Every row gives one point. Each copy is the shape, with its points in the same order, turned, moved and blurred by noise. Say if it was mirrored as well.

Shape (8 x 3):
[[ 29 -26 -36]
 [ 12 -33   7]
 [  4 -33 -21]
 [ 18  14   5]
 [ 20 -52   1]
 [  6  18 -15]
 [-26  20 -29]
 [-47  63 -12]]
Copy 1, 8 rows:
[[ 53 -36 -23]
 [  5 -35 -24]
 [ 33 -44  -4]
 [ 16   4 -15]
 [ 16 -50 -32]
 [ 25   8   0]
 [ 26   4  34]
 [  6  39  62]]
Copy 1 is: mirrored
Copy 2, 8 rows:
[[ 25   8 -53]
 [ 21 -23 -13]
 [ -1   4 -35]
 [ 29  30   5]
 [ 21 -30 -24]
 [  6  44  -9]
 [-26  46 -10]
 [-44  76  28]]
Copy 2 is: only turned
Copy 3 (8 x 3):
[[-29 -15 -26]
 [-16 -33  13]
 [-37 -11   2]
 [ 20  -4  -7]
 [-40 -42   4]
 [  6  21  -1]
 [ -2  47  18]
 [ 36  72  35]]
Copy 3 is: only turned
Copy 4:
[[ -5  -6 -52]
 [ 30 -14 -22]
 [ -1 -24 -31]
 [ 13  23   1]
 [ 35 -26 -45]
 [-13  11   3]
 [-33 -13  21]
 [-36   5  68]]
Copy 4 is: only turned

Shape:
[[ -3  12  -3   3]
 [-19 -16 -19  12]
 [ 28 -13 -11  -6]
 [-25 -26 -11 -13]
 [  9  47  13 -15]
 [ 11  -6  22   5]
 [ 32 -36  13  10]
 [ -1  17  23  -2]
 [  5  63  29  89]
 [ 36  -5 -15  46]]
Copy 1:
[[-22   4   3   7]
 [-37 -14  30  20]
 [-13 -26  22 -20]
 [-24   5  55  12]
 [ -9  30 -20 -11]
 [ 11  -8  14  10]
 [ 14 -47  26   3]
 [ -3  10   2   7]
 [-24 -19 -82  55]
 [-26 -56 -12   3]]
Copy 1 is: only turned
Copy 2:
[[ 12  -1   0 -12]
 [ 16   5   3  24]
 [-17   7  28  -7]
 [  1 -17   1  31]
 [  5 -14 -15 -52]
 [ 11 -17  30 -16]
 [ -1  -3  57   0]
 [ 16 -22   5 -27]
 [ 95  32  11 -66]
 [ 21  43  42 -13]]
Copy 2 is: mirrored

Shape:
[[ 27  45  37  43]
 [-17 -31   2  28]
 [  9 -33  26 -18]
 [ 20  20  30  10]
 [-21   0 -12  41]
 [ 36  20 -26  49]
 [ 20 -13  40 -42]
 [-33  -2 -24  25]
 [ -8 -31  20 -36]]
Copy 1 (9 x 4):
[[-36 -42  16  44]
 [ 23  13 -21  27]
 [ -4  39   1 -13]
 [-30 -22  13  18]
 [ 32 -26 -26  27]
 [ 24 -59  25  26]
 [-39  31   8 -29]
 [ 36 -23 -38  15]
 [-10  36 -22 -24]]
Copy 1 is: mirrored
Copy 2, 9 rows:
[[-17  36 -80  10]
 [-22 -13   4  47]
 [ 24  -4  10  19]
 [  2  22 -39   3]
 [-49  -6 -20  34]
 [-35 -31 -68  17]
 [ 43   9   7  -6]
 [-55 -12   2  17]
 [ 28  -6  28   9]]
Copy 2 is: only turned
Copy 3, 9 rows:
[[ 13  30  57  22]
 [ 45 -24  10 -18]
 [ 17 -56   7  26]
 [  3  -1  35  26]
 [ 29   9   6 -31]
 [ 28  43 -11  22]
 [ -9 -63  22  41]
 [ 17  -7  -9 -40]
 [  1 -66   8   9]]
Copy 3 is: mirrored

Shape, 11 rows:
[[ 48  14   4  13 -11  10]
 [ 52 -12 -25  -1 -17  28]
 [ 56  11  25   9 -17  21]
 [ 38  20 -13   6 -13  -9]
 [-32   3 -15  -8  46  20]
 [-36 -28   1  -4 -39   0]
 [-42   2  -8 -44 -44  12]
 [ 70  15   0  35  -4  48]
 [-26 -19  -8 -51  57  13]
 [ 43  31  -6  10 -36  35]
 [-26  -8 -33 -21  42   7]]
Copy 1 (11 x 6):
[[ -8 -18   2   9 -49  18]
 [ 25  12  20  16 -55  29]
 [ -5 -11   3  -3 -65  -2]
 [-10 -10  -5  36 -37  22]
 [ 18  -8  32  -5  39   7]
 [-25  63  -6 -10   7  27]
 [  6  68  -6  18  16 -12]
 [ -3 -35  43  10 -80  19]
 [ 57   4   7 -14  53  -1]
 [-14   3  22  31 -66  -1]
 [ 36   3  17  10  41  26]]
Copy 1 is: only turned
Copy 2:
[[-13   4 -48 -18 -12  -6]
 [ -7  10 -53  -3 -45  13]
 [ -1  -1 -59  -8  -7 -29]
 [-21  11 -45  -5   4   8]
 [ 16   9  52   4 -20   0]
 [ -1 -33  -9  65  -3   8]
 [  7  17   1  87   0  -4]
 [-27  -3 -54 -39 -51 -27]
 [ 60  21  45  16  -7  18]
 [-31  19 -51   9 -32 -29]
 [ 21  14  43  10 -11  30]]
Copy 2 is: mirrored
